Each row is a point. To make a cloud, some directions were put in groups of two or more. Within a group, all points are equally far from the middle, so they leave a hole (a ring in 2 directions, a hollow ball in 3). The other directions are filled evenly. Then the cloud was stretched, turned, moved and blurred a little. Count the holes, and give their numbers of directions, smallest first.
(in the rows, 128 means zero)

Cloud (15 x 2):
[[109 179]
 [157  73]
 [172  83]
 [197 145]
 [194 115]
 [153  71]
 [102 175]
 [ 78 105]
 [103 175]
 [193 111]
 [105 177]
 [124 187]
 [153  72]
 [175  86]
 [197 145]]
Holes: 1 (2)

Cloud:
[[ 57 163 136]
 [161 168  97]
 [142 196 126]
 [165 100 155]
 [ 59 161  54]
 [ 56 141 147]
 [ 57 140 147]
 [168 106 163]
 [182 160 149]
 [142  99 204]
 [181 148 144]
 [ 51 137 126]
 [ 61 165 167]
 [178 132 135]
 [ 59 162  55]
 [142 165  44]
 [ 82  97 164]
 [148 181  94]
 [126  67  90]
 [ 66 116 162]]
Holes: 1 (2)

Cloud:
[[102  65 101 196]
 [ 45 155 140 133]
 [173 167  74 131]
 [170  48 122 111]
 [151 184 150 105]
 [ 80  68 166 111]
 [ 83 117 116  71]
 [ 45 157 139 136]
 [147 150 192 192]
 [ 71  80 146 186]
 [158  93 188 128]
 [110 207 163 160]
 [ 45  97 151 133]
 [ 57 169 143 126]
 [160 105 192 134]
 [140 173 124  90]
 [ 69 174 145 116]
 [198 156  92 188]
 [ 67  93  69 174]
 [ 48 165 138 142]
 [ 73 193 118 182]
 [ 90 127 112  71]
 [ 52 107 144  98]
 [156  48  87 160]
 [145  82 186 125]
 [123 105 185 190]
 [163 149 196 151]
 [103  61 168 106]]
Holes: 2 (2, 2)

Cloud (54 x 6):
[[ 57 163 111 117 126 104]
 [ 84  90 154 129 186 101]
 [ 71  62 150 119 129 182]
 [129 177  58 204 126  88]
 [101 200  88 176 141 163]
 [ 98 111 109 122 195  69]
 [134 128 129 119 119 117]
 [174  84  95 121 164 112]
 [144 201 215 194 117 229]
 [ 94 144 137 191 130 114]
 [144 142 131 185  84  97]
 [ 91 136 168  85  76  98]
 [107 171 126 144 106  63]
 [ 79 196  52 106  90 136]
 [130 103  99 163 171 105]
 [169 174  77 196 110  93]
 [ 94  85 189  96 163 157]
 [105 120 166 169 155 164]
 [170 190 114 163  67 102]
 [113 108 123 178 130 164]
 [145 136 225 155 134 155]
 [206 186 130 171 169 192]
 [ 63 144 112  88 184 175]
 [110 110 100 216 131 107]
 [ 83 192  49 101 152 155]
 [ 41 111 117 113  51  99]
 [149 118  74 167 125 173]
 [125  71 224 169  80 173]
 [161  61  89 140 175  51]
 [ 70 102 126 123  87 214]
 [124 133 177 127 206 155]
 [172  90 174 106 142  80]
 [137 136 108 124 199 127]
 [166 156 115 148  49 114]
 [143 182 175 150 119 100]
 [124 176 199 132 157 135]
 [117 143  45  79 190  46]
 [131 170 149 102  54  82]
 [ 95  33 168 179 161 129]
 [148 107  78 207 209  80]
 [104  48 176 133  94 142]
 [110 160  64  94 164  56]
 [ 73  94 110 187 107 174]
 [166 166 137 146 202 157]
 [122 212 147 118  71 115]
 [143 105  70 207  87 148]
 [189 168 114 223 124  90]
 [114  97 163 225  40 143]
 [102  91 147 137 135 117]
 [131  68 131 151 121  75]
 [120 149 141 226  94 115]
 [105  75  48  68 132  35]
 [ 91 109 161 163 213 162]
 [121  65 235 167 154 115]]
Holes: 0
